Rows are points. A path goes straight from each point to the next, and from the last back to the first. The post is the endless flat space through its rows: a point in 2 columns, a line in 3, a plane in 4, and so on, so that a path can go around it. How many times does the path go around the post? Going back the other way cancels.

Post (2 x 3):
[[ 1.65  0.31  0.02]
 [-1.97 -1.86 -0.55]]
Path:
[[ 0.86  2.25  0.18]
 [ 0.21 -0.18  2.73]
 [ 0.63 -1.57  0.98]
 [ 5.91  0.07 -2.28]
 [-0.65 -1.07 -2.73]
 [-2.97 -0.58 -0.75]
 [-1.31 -0.86  1.68]
 [ 1.34 -1.19  1.31]
 [ 2.56 -0.98 -0.85]
 [ 0.39 -0.83 -2.56]
 [-2.58  0.84 -1.43]
 [-0.19  1.85  2.47]
 [ 1.08 -1.10  1.51]
 [ 4.54 -1.53 -0.59]
 [ 3.86  0.66 -2.49]
 [ 1.04  2.12 -0.16]
 [ 2.33  1.44  1.46]
 [-2.45 -3.98  2.11]
 [-0.23 -3.63 -1.95]
 [ 4.32  1.29 -3.18]
 [-5.42 -1.27 -1.45]
 [-0.43  1.74  2.94]
 [-2.34 -2.81  1.69]
 [ 0.12 -1.94 -0.50]
 [ 1.29 -1.84 -3.51]
 [-1.28 -0.22 -2.07]
 [-0.43  1.15  1.86]
 [-2.24  0.00  0.82]]
Times around: 5

Post (5 x 6):
[[ 0.51 -1.62  0.51  1.38 -1.52 -1.03]
 [-1.68  0.43  0.96 -0.83 -3.26  0.98]
 [-1.17  0.53  1.89  0.85  1.23 -0.56]
 [-1.09 -0.41  0.31 -0.68  0.26 -1.31]
 [-2.77 -2.04 -3.12  1.59  5.11  3.11]]
Path (28 x 6):
[[ 0.23 -3.14 -1.17  1.51  3.51  2.44]
 [-0.81 -3.27  1.66  2.28  0.56 -0.93]
 [-1.31 -1.48  1.39  0.47  0.05 -1.42]
 [-1.13 -2.12 -1.03  0.86  7.56 -0.19]
 [ 0.10 -1.40 -1.38 -1.14 -0.33 -0.12]
 [-1.98  1.01 -0.62  0.53  1.69  0.89]
 [-1.89 -0.79 -0.33  0.19 -4.95 -0.22]
 [-1.83 -0.76  1.25  0.09 -1.66 -0.32]
 [ 0.22 -1.82  1.31 -0.51 -3.78 -0.59]
 [ 0.20 -0.68  2.45 -1.52 -0.69 -2.79]
 [-4.29 -2.47 -1.22 -0.76  0.55  1.87]
 [ 0.80  1.50  6.52  1.27 -3.53 -1.03]
 [-0.14 -0.96 -1.14  0.82  3.88  4.31]
 [-2.44  2.00 -1.06  0.26  1.77  2.03]
 [-0.88 -1.61 -1.12  1.02  0.92 -1.25]
 [-2.67 -3.00 -2.19 -0.42  0.90 -1.18]
 [-2.48 -0.34  1.18 -1.20  3.48  3.25]
 [-0.57 -0.56  1.37  0.43  1.89  1.13]
 [-4.09  1.14  0.63 -1.79  0.80  2.51]
 [-0.56 -1.02  2.90  1.43 -7.10 -1.40]
 [ 0.09 -0.45 -0.31  3.22 -0.07 -1.85]
 [ 2.74 -0.16  0.75  2.14 -0.73 -2.67]
 [ 0.13  0.40  0.60 -1.82  0.17 -2.14]
 [-0.20 -1.41 -1.51  1.09 -4.45  1.03]
 [-0.86 -0.11 -2.31  2.93  0.80  2.01]
 [ 0.89 -1.65  1.33  2.78 -2.84 -3.26]
 [-2.47  0.14  3.93 -0.23 -5.26 -0.97]
 [-2.47 -1.07  1.21 -1.19 -1.35  3.17]]
Times around: 2
